Every row gives one point. Two turns around zero, p and q, are shown by what they do to some points. Where does a point land after both, in the order given? Backwards means that the second turn is done in reverse. Each puzzle has new turns, and all numbers are rounded.

Turn p:
[ 0.55  0.04 -0.27] -> [ 0.53 -0.30 -0.10]
[-0.46 -0.28  0.32] -> [-0.50  0.17  0.33]
[ 0.14  0.15 -0.42] -> [ 0.16 -0.26 -0.36]
[-0.24  0.09  0.36] -> [-0.19  0.38  0.12]
Turn q:
[-0.24 -0.35  0.20] -> [-0.22 -0.20  0.36]
[-0.02  0.13  0.47] -> [-0.20  0.38  0.24]
[-0.23  0.35 -0.15] -> [-0.23  0.06 -0.38]
[ 0.49 -0.14 -0.52] -> [ 0.65 -0.24 -0.22]
Where do these land?
p, then q: [-0.30  0.07  0.72] -> [-0.47  0.58 -0.23]
p, then q: [ 0.02  0.28 -0.20] -> [ 0.19 -0.17 -0.24]
q, then p backwards: [-0.19 -0.16 -0.48] -> [ 0.07 -0.11 -0.52]
q, then p: [ 0.20 -0.16 -0.43] -> [ 0.25 -0.39  0.18]
q, then p: [ 0.26 -0.02  0.38] -> [ 0.22  0.41 -0.02]

Turn p:
[0.08 0.10 0.26 0.27] -> [0.13 0.12 0.23 0.27]
[ 0.04 -0.08  0.19 -0.85] -> [ 0.43  0.09 -0.24 -0.72]
[-0.56  0.17 -0.24  0.10] -> [-0.58  0.11  0.19 -0.17]
[0.21 0.33 0.01 0.26] -> [-0.01  0.28 -0.05  0.38]
[ 0.23 -0.52 -0.23  0.23] -> [ 0.01 -0.59 -0.13  0.25]
Turn q:
[ 0.33  0.33 -0.29  0.04] -> [ 0.01  0.52  0.19 -0.03]
[-0.20  0.32 -0.26  0.42] -> [-0.39  0.37 -0.28  0.14]
[-0.31 -0.19  0.50 -0.52] -> [-0.04 -0.72  0.17 -0.32]
[-0.03  0.10 -0.06 -0.54] -> [ 0.06 -0.06  0.19 -0.51]
[-0.17 -0.57  0.07  0.19] -> [ 0.26 -0.34 -0.39  0.23]
[0.38 0.00 0.04 0.42] -> [0.10 0.24 0.11 0.49]
Where do these land?
q, then p: [-0.07 -0.53 -0.46  0.41] -> [-0.34 -0.04 -0.58  0.46]
q, then p backwards: [ 0.28 -0.24  0.04 -0.12] -> [ 0.16 -0.14  0.33 -0.01]
p, then q: [0.23 0.16 0.49 0.41] -> [-0.17  0.10  0.31  0.59]
p, then q backwards: [-0.25  0.03  0.25 -0.60] -> [ 0.02  0.08 -0.39 -0.57]
q, then p: [-0.14  0.29 -0.40  0.28] -> [-0.44  0.37 -0.09 -0.06]
p, then q backwards: [ 0.15  0.26 -0.07  0.25] -> [ 0.10  0.07 -0.03  0.38]
p, then q backwards: [-0.20  0.03  0.16 -0.63] -> [-0.06  0.04 -0.42 -0.53]
